Rows are points. The ring and each string are closed loops that go straight from each point to the next, and from the last back to the first. Before rounding, they use only three directions, however many columns there are. Count how often each string passes through the ring. Passing back the other way cancels.

Ring:
[[ 48 -47  -5]
 [ 24 -22 -57]
 [ -8  10 -52]
 [-46  40   3]
 [-18  13  46]
 [ 16 -16  40]]
String:
[[ 49 -36 -77]
 [ 30 -27 -90]
 [-10  -8 -38]
 [  2  -2 -27]
 [  2  13 -58]
 [-18  35 -69]
 [-46  35 -36]
 [-60  44 -21]
 [-74  58  -7]
 [-45  28   6]
 [-20   9   4]
 [-17  25  12]
 [-46  47  50]
 [-51  35  64]
 [-26   6  29]
 [  1   0  13]
 [ 18  -4  47]
 [ 25 -13  30]
 [ 36 -32  48]
 [ 16 -31  29]
 [ 11 -18   5]
 [ 43 -28  -5]
 [ 63 -50 -13]
 [ 73 -77 -27]
 [ 26 -38 -21]
 [ 15 -18 -18]
 [ 43 -31 -47]]
Times through: 5
String, 28 rows:
[[ 60 -49  48]
 [ 26 -39  27]
 [ 15 -20   2]
 [ 38 -25 -10]
 [ 51 -39 -19]
 [ 70 -61 -41]
 [ 66 -59 -57]
 [ 57 -45 -64]
 [ 34 -42 -70]
 [ -1 -16 -27]
 [  8  -8 -18]
 [ 36 -20 -63]
 [ 42 -28 -82]
 [ 22 -32 -68]
 [ 19 -32 -50]
 [ 10 -16 -20]
 [ 31 -19 -25]
 [ 68 -56 -39]
 [ 78 -79 -23]
 [ 34 -45   2]
 [ 19 -26   5]
 [ 41 -30  11]
 [ 55 -36  30]
 [ 36 -34  48]
 [  7 -23  44]
 [ -2  -7   5]
 [ 23 -14  16]
 [ 40 -26  30]]
Times through: 5

Ring (10 x 9):
[[-47 -26 -14 -55  -2 -25  -8 -11 -18]
 [-50 -30 -15 -26 -16 -18 -46   3 -15]
 [-38 -27 -12  -1 -23 -11 -57   9 -11]
 [ -5 -19  -4  32 -28  -1 -49  11  -1]
 [ 42  -5   9  53 -24   6  -7   1  10]
 [ 60   1  14  42 -10   2  32 -11  10]
 [ 56   1  12  13   8  -8  61 -24   2]
 [ 38  -3   7 -16  18 -18  70 -31  -6]
 [  8 -11  -1 -45  21 -25  61 -31 -13]
 [-27 -20  -9 -61  11 -28  29 -23 -17]]
String, 30 rows:
[[ 95  17  26  39 -23  16  76 -20  31]
 [ 47   3  13  17 -26   7  35 -12  19]
 [ 23 -11   2   9   9 -15  23 -15 -10]
 [ 16 -15  -1   9  16 -20  15 -15 -17]
 [ 28  -5   7  14 -19   0  15  -8   9]
 [ 75  12  23  60 -56  29  18   1  40]
 [ 69   8  21  76 -61  31  -7  10  39]
 [ 31  -3   9  33 -41  12  -7   3  20]
 [ -5 -19  -5   0   1 -17  -8  -7 -14]
 [-41 -36 -18   5  14 -30 -55   3 -35]
 [-48 -34 -17   9 -19 -15 -80  15 -19]
 [-29 -17  -3  13 -77  18 -77  24  23]
 [-21 -15  -2  -1 -58  10 -46  12  16]
 [-23 -22  -8 -13 -12 -14 -22  -3 -10]
 [-41 -31 -17 -23  13 -31 -28  -6 -30]
 [-79 -44 -28 -37  15 -40 -62   1 -43]
 [-77 -43 -26 -33   7 -35 -67   4 -38]
 [-56 -39 -23 -24  25 -39 -42  -5 -43]
 [ -3 -16  -3  -4 -11 -10  -5  -6  -5]
 [ -5 -13   1  20 -56  12 -47  14  17]
 [ -6 -16  -1  41 -56  13 -70  21  14]
 [-10 -24  -7  45 -21  -5 -66  15  -9]
 [ -2 -25  -8  49   2 -15 -52   8 -21]
 [ 76   8  22  97 -60  32 -18  14  37]
 [ 98  15  27  95 -53  33  13   5  41]
 [ 46  -9   6  46  15 -13  17 -12 -11]
 [ 13 -20  -5  13  38 -31  16 -18 -31]
 [ 78   4  16  44  15  -6  61 -23   1]
 [121  26  34  56 -29  24  91 -22  41]
 [ 90  13  23  37  -4   5  78 -24  18]]
Times through: 1
